Each row is a point. A path goes straight from each point to the next, and from the last back to the first. The post is the endless flat space through its rows: a point in 2 columns, a line in 3, a plane in 4, and so on, so that a path can go around it. How many times does the path go around the post? Going back the other way cancels.
In the rows, zero is written as 128.

Post (1 x 2)
[[119 128]]
Path (13 x 2)
[[110 171]
 [126 138]
 [144 130]
 [144 166]
 [ 75 161]
 [103 123]
 [ 74 100]
 [ 87 140]
 [118 147]
 [137 139]
 [168 106]
 [106 101]
 [ 65 125]]
Times around: 1

Post (7 x 8)
[[104 131 119 165  77 151 112 168]
 [160 160 145 174 105 105 101  96]
 [116 129 146 127  87 142 133 159]
 [113 121  73  49  88  86 105 171]
 [ 96 138 151 162 141  90 149 143]
 [120 155 154 150 140 122  98 118]
 [ 92 104 115 124 134 119 154 134]]
Path (22 x 8)
[[167 131 169 176 103 110 161 116]
 [134 136 181 143 132 100 158 137]
 [115 142 182 129  89 129  95 200]
 [ 67 127 165 124 128 110 128 124]
 [118 162 151  91 114  75 112 128]
 [149 146 135 154  94  96 152 115]
 [148 130  94 147 108 135 142 135]
 [149 115 136 101 106 113 135 157]
 [147 115 160 166 113 117 113 106]
 [131 116 139 164  99 160  74 153]
 [ 77  94 163 156 169 122 139 177]
 [ 79 112 139 121 144  96 135 148]
 [ 63 133 160 120 145 111 133 134]
 [ 91 159 120 154 148  68 156  79]
 [112 189 161 122 125  92 155 155]
 [ 98 134  87 134  94 121 125 209]
 [166 142 126 126  85  52 123 154]
 [100  92 123 123 103 113 143 148]
 [113 119 119 151 103  94 131 104]
 [ 98 166 164 153 124 114 153 122]
 [ 91 172 137 162  95 126 101 193]
 [143 133 133 116 120 137 160 155]]
Times around: 3

Post (13 x 14)
[[162 151 112 176 117 139 103 160 136 130  81 107 145 123]
 [160 115 164 130 127 102 127 127 122 135 163 133 128 118]
 [144 126 118 152 112 105 128 169 148 130 129 148 163  91]
 [121 119 164 155  84 187 145 162 147  88 170 155 115 145]
 [167  97 124  92 114 100 143 116 154 119 143 126 139  90]
 [ 87  71 149  54  98 119 127 101 133  27 196 152 100 102]
 [139 143 119 167 149 148 155 125 114 150 152 151 135 134]
 [114 184 155 102 194 137 152 138 148 147 121 112 135 113]
 [174  90 135 166 115 112 146 125 107 128 101 110 137 109]
 [114 131 156 124 119 162 107 148 111 111 112 170 144 158]
 [138 127 125 122 120 108 144 158 102 144 131 108 126 138]
 [126 109 133 145 149 118  96 162 125 141 114 112 155 145]
 [142 163 127 107 175 158 134 150 102 126 109 118 148 107]]
Path (25 x 14)
[[126 159 114 208 137 187  81 177  97 108  99 151 142 122]
 [116 130 146 214 190 130 107 131 114 171 143 146 108 184]
 [131 143 111  70 141 138 197 157 103 117 127 141 143 130]
 [164 109 145 161 113 172 107 178 135 107 125 149 134 169]
 [126 159 157 124 199 126 105 130 118 154 116 129 113 136]
 [166 119 119 128 145 137  95 107  78 121  99  91 127 127]
 [154  98 115 139 101 155 122 155  73 119  93 119 123 117]
 [148 124 116 147 135 106 112 171 117 139 105  94 129 145]
 [165 109 116 150 108  78 132 141 136 162  87 130 126 167]
 [137  86  97  86 131 124 127 132  96 148 166 165 123 126]
 [171 136 116  99  43 113 146 110  84 106 120 148 109  84]
 [158 124 139 171 144 185 125 119  79  88 165 134  77 118]
 [133 118 138 109 149 144 125 146 146  74 114 152 130 115]
 [134 131 118  75 163 117 110 103 122 149 139 156 119 119]
 [160 107 119 137 170 103 172 170 154 147  97  71 157  69]
 [121 149 164 161 101 150 142 141 138 108 124 157 108 177]
 [160 160  89 111 113 164 160  93 123 133 168 159 145 131]
 [141 109  59 169 102 106 204 148 216 166 147 130 170  50]
 [101 165 147 102 143 143 124 128 119  69  93 114 144  73]
 [124 150 145  91 174 144 116 123 108 117 182 158 144 132]
 [141 113 140 138 158 151 141 141  65  90 144 114 146 127]
 [146 130 128 164  70 130 134 146 110 110 176 166 147 110]
 [146 107  85 180 124  97 144 104 118  93 159 118 149  55]
 [178 144 168 123 127  98 103 148 140 166 150 122 152 150]
 [138 134 151 102 123  72  99 146 204 103 104 161 161  66]]
Times around: 0
